Rows are points. Each copy is the shape, with its points in the same order, turned, moved and blurred by noise. Say if it was mirrored as well.

Shape (8 x 3):
-.04 .23 -.24

-.37 .69 .01

.02 -.31 -.07

.75 -.63 -.19

-.29 .14 .45

.61 -.26 .68

.25 -.07 -.02

-.15 -.36 -.11
Copy 1 (8 x 3):
.22 .18 -.16

-.09 .30 -.67

.01 -.04 .32

.60 -.45 .70

-.44 -.13 -.15

-.11 -.94 .21

.21 -.18 .07

.00 .12 .38
Copy 1 is: mirrored
Copy 2:
.08 .41 .15

.45 .47 .74

-.34 .03 .12

-.38 -.19 -.67

.12 -.18 .67

.14 -.81 -.14

-.03 .02 -.05

-.41 .09 .21
Copy 2 is: only turned

Shape:
-.02 -.18 -.02 .04 .03 -.51

.44 -.36 -.25 -.09 -.05 -.54

-.22 .42 .58 .34 -.12 .44

-.22 -.17 .45 .08 .02 -.62

-.24 .74 -.52 -.03 .10 -.14

-.41 .09 -.01 -.25 -.21 .26

-.40 .22 .14 .06 -.51 -.32

.22 .33 -.82 -.46 .48 .12

-.36 .63 -.43 .08 .60 -.04

.37 .33 .11 -.14 -.40 -.21

.41 .05 .42 -.80 .07 -.66
Copy 1, 11 rows:
.08 -.38 .00 .11 -.02 -.48

.42 -.20 .39 .29 -.04 -.52

-.67 .36 -.29 -.18 .11 .11

-.25 -.43 -.16 -.22 .17 -.74

.25 .14 -.72 .00 -.64 .00

-.08 -.20 -.13 -.27 -.14 .33

-.14 -.14 -.10 -.55 -.35 -.38

.82 -.01 -.38 .49 -.33 .32

.11 .00 -.91 .27 -.43 .04

.30 .38 .17 -.30 .07 -.36

.68 -.17 -.07 -.26 .62 -.45
Copy 1 is: only turned
Copy 2:
.13 -.01 .10 -.16 -.36 -.36

.36 .01 -.29 -.53 -.32 -.30

-.40 .61 .39 .38 .30 .13

.04 .17 .36 -.09 -.23 -.70

-.13 -.21 .32 .06 -.59 .62

-.45 -.28 .18 -.09 .13 .16

-.53 .12 .34 -.18 -.35 -.17

.42 -.64 -.04 -.19 -.20 .80

.16 -.35 .45 .51 -.43 .51

-.04 .41 .16 -.58 -.18 .15

.50 .00 .63 -.94 .06 -.29
Copy 2 is: mirrored
Copy 3 (11 x 6):
.07 -.01 .40 .18 -.30 -.41

.08 -.42 .39 -.12 -.38 -.60

-.25 .64 .06 .15 -.55 .63

.01 .32 .51 .45 -.57 -.41

-.19 .30 -.04 .03 .57 -.13

.35 .46 -.21 -.04 -.24 .02

-.06 .39 -.21 .46 -.37 -.29

.20 -.03 .22 -.68 .62 -.14

-.02 .43 .36 .05 .66 .13

-.41 .09 -.10 -.21 -.46 -.25

-.18 .44 .56 -.50 -.63 -.93
Copy 3 is: mirrored

Shape, 13 rows:
-.36 -.37 -.48 -.05 .50 .42 -.01 .43

.10 -.32 .00 .28 -.37 .22 -.41 -.13

-.40 -.11 -.01 -.46 .47 .10 .06 .24

-.41 .48 .26 .06 -.52 .16 -.41 .48

.04 .40 .37 -.36 -.36 .36 .29 .40

.05 .46 -.41 -.42 .22 .23 -.56 .50

-.18 .08 .40 -.29 -.15 .41 -.21 -.33

.10 .55 .37 .14 -.23 -.02 -.14 -.44

-.41 .56 -.20 .43 -.32 -.33 .04 -.54

.43 -.08 -.30 .11 .07 -.20 .17 -.45

.20 .37 .33 .28 -.05 .00 .24 .05

.49 .55 .26 .30 -.35 -.02 -.57 .06

.08 .33 .07 -.22 .13 -.65 .39 -.32
Copy 1, 13 rows:
-.46 .07 .81 -.14 -.35 .34 .32 -.25

.42 -.02 .10 .03 -.25 .20 -.35 -.51

-.43 -.33 .51 -.37 .02 .06 .27 .09

.38 .25 .39 -.37 .14 .19 -.66 .41

.52 .14 .14 -.47 .19 .05 .27 .51

-.33 .37 .28 -.47 -.63 -.16 -.14 .37

.25 -.44 -.09 -.40 -.11 .34 -.15 .08

.21 -.05 -.59 -.08 .20 .13 -.37 .10

-.10 -.03 -.26 .66 .34 .29 -.56 .23

-.07 -.04 -.31 .46 -.10 -.15 .24 -.38

.14 .31 -.25 -.10 .45 .08 .07 -.05

.38 .51 -.40 -.30 -.06 -.14 -.55 -.06

-.27 -.23 -.33 .25 .48 -.44 .11 .15
Copy 1 is: mirrored
Copy 2, 13 rows:
.26 -.13 -.14 .18 -.09 .81 .14 .04

-.15 -.27 .37 -.21 -.07 .00 .17 -.56

.01 -.41 -.28 .03 -.08 .32 -.15 .40

.18 -.53 -.32 -.66 -.20 .10 -.62 -.62

-.16 -.23 -.22 -.42 -.94 -.10 -.48 -.04

.70 -.28 -.12 -.47 -.32 .11 .18 .19

-.32 -.50 .36 -.46 -.16 -.13 -.46 .18

-.35 .01 .10 -.51 -.02 -.61 -.43 -.10

-.46 .20 -.41 -.68 .42 -.27 -.14 -.22

-.39 .30 .01 .05 -.10 -.48 .46 .00

-.19 .27 -.15 -.15 -.31 -.39 -.47 -.19

.30 .03 .11 -.47 -.14 -.69 -.16 -.53

-.49 .06 -.59 .00 -.04 -.69 -.17 .29
Copy 2 is: only turned
Copy 3:
-.13 .48 -.89 -.20 .24 -.14 .14 .44

.27 .48 .00 -.47 .02 .21 -.19 -.27

-.38 -.10 -.76 -.30 .10 -.33 -.08 .20

-.71 .41 .04 -.52 -.40 -.10 .20 -.48

-.83 -.02 .32 -.37 .13 -.13 .01 .07

-.69 .43 -.46 -.11 -.59 .16 -.26 .36

-.39 -.02 -.14 -.36 .24 .11 -.45 -.46

-.18 -.20 .26 .04 -.22 .13 -.22 -.60

.07 -.36 -.11 .03 -.36 .40 .48 -.67

.48 -.26 -.02 .03 -.09 .30 -.16 .19

-.13 -.06 .34 .11 -.06 -.23 .06 -.14

-.16 .38 .49 -.02 -.65 .09 -.32 -.35

.04 -.87 -.05 -.03 -.33 -.07 -.01 .03
Copy 3 is: mirrored

Shape, 16 rows:
-.37 -.06 -.29 .25 -.11 .14 .44 -.02 -.23 .24 .02

.06 .06 -.23 .24 -.12 .20 -.13 -.08 -.19 -.12 .04

.20 -.13 -.20 -.03 -.24 .00 .16 .05 -.04 .09 -.09

-.12 -.23 -.02 .05 -.07 .10 -.12 .07 .04 -.08 .20

-.08 .06 -.18 -.08 -.25 .23 -.05 .03 -.21 -.13 -.02

.03 -.05 .05 -.13 -.23 .01 -.12 -.06 .08 -.12 -.18

-.52 -.20 -.22 .23 -.15 -.23 -.16 .25 -.17 .04 -.14

.10 -.12 .13 .06 -.19 .11 -.12 .04 -.06 .72 -.22

.09 -.22 -.13 .33 -.17 .19 .43 .05 -.13 -.09 -.22

.10 .25 .47 .28 -.12 .04 .01 .13 .02 -.06 .17

.04 .12 .61 -.12 -.16 -.27 -.17 .02 -.12 -.17 -.16

-.14 -.11 -.20 .21 .94 .05 .16 .05 -.10 -.14 .02

.09 -.12 -.19 .19 -.21 .04 -.05 .58 -.05 -.07 -.20

-.01 -.03 .29 -.19 -.10 .24 -.07 -.01 .21 -.13 -.21

.16 .41 -.33 .01 .02 .18 .01 -.05 .30 -.09 -.07

-.16 -.03 -.33 .19 .03 .11 -.10 -.04 .19 .17 -.16
Copy 1, 16 rows:
-.06 -.23 -.48 .17 -.02 .19 .35 -.32 -.15 -.19 .00

-.13 .36 -.05 .10 .06 .24 -.05 -.18 -.26 -.21 -.06

.03 .23 -.30 .14 -.14 .15 .14 .02 .00 .00 -.29

-.13 .02 .04 -.12 -.22 .11 -.18 -.05 -.18 -.15 -.06

-.33 .26 -.17 -.01 .03 .13 .07 .02 -.08 -.20 -.05

-.25 .32 .16 .02 -.04 -.05 .00 -.05 .09 -.02 -.29

-.33 -.25 -.11 .36 -.28 -.14 .02 -.06 -.20 -.53 -.23

.04 -.18 .01 .26 .16 .30 .05 .21 -.22 .13 -.53

.21 .18 -.19 .10 -.12 .27 .34 -.34 -.08 -.34 -.28

.07 .08 .45 .16 .09 .32 .12 .03 .11 -.20 .14

-.16 .28 .58 .15 -.08 -.11 .24 .27 -.02 -.06 -.06

.51 -.06 -.09 .04 .11 -.54 -.16 -.29 -.31 -.44 .16

.01 .28 -.18 -.01 -.13 .21 .01 .15 .05 -.59 -.38

-.21 .22 .30 -.24 .12 -.08 .08 -.02 .12 -.02 -.25

-.01 .43 -.19 .08 .33 .03 -.16 -.17 .27 -.07 .02

-.11 .01 -.26 .19 .13 -.01 -.19 -.21 -.04 -.18 -.30
Copy 1 is: only turned
Copy 2 (16 x 11):
.01 -.45 -.38 .08 .19 .11 .29 -.42 -.10 .22 .28

.16 -.03 -.16 .14 -.19 .08 -.10 -.36 .07 -.03 .04

.17 -.25 -.20 .10 -.10 -.15 -.05 .05 -.08 .17 -.03

-.20 -.12 .08 -.07 -.16 .02 .07 -.16 .11 .01 -.11

.06 -.16 -.10 .07 -.03 .32 -.18 -.14 -.02 -.02 .01

.09 .01 .04 -.08 -.19 .13 -.04 .07 -.15 .15 -.06

-.51 .02 -.26 .19 -.06 .06 .04 -.35 -.27 .29 .03

-.04 -.03 -.01 .13 -.08 -.24 -.09 .26 .14 .40 .63

.30 -.41 -.12 .30 -.17 .07 .29 -.19 -.07 .34 -.04

.01 .13 -.10 .07 -.34 .21 .41 .10 .35 -.01 .05

-.12 .29 -.05 .02 -.52 .38 .19 .42 -.19 -.04 .06

-.05 -.01 .23 .42 .09 -.26 .52 -.52 -.37 -.50 .08

-.19 -.10 -.11 .49 -.04 -.04 .00 .02 .05 .33 -.23

.11 .06 .33 -.11 -.07 .23 .14 .18 -.04 .15 -.05

.44 .26 -.12 .05 .20 -.04 .02 -.14 .08 -.08 -.16

.04 .12 -.03 -.01 .19 -.19 .04 -.35 -.05 .20 .11
Copy 2 is: only turned
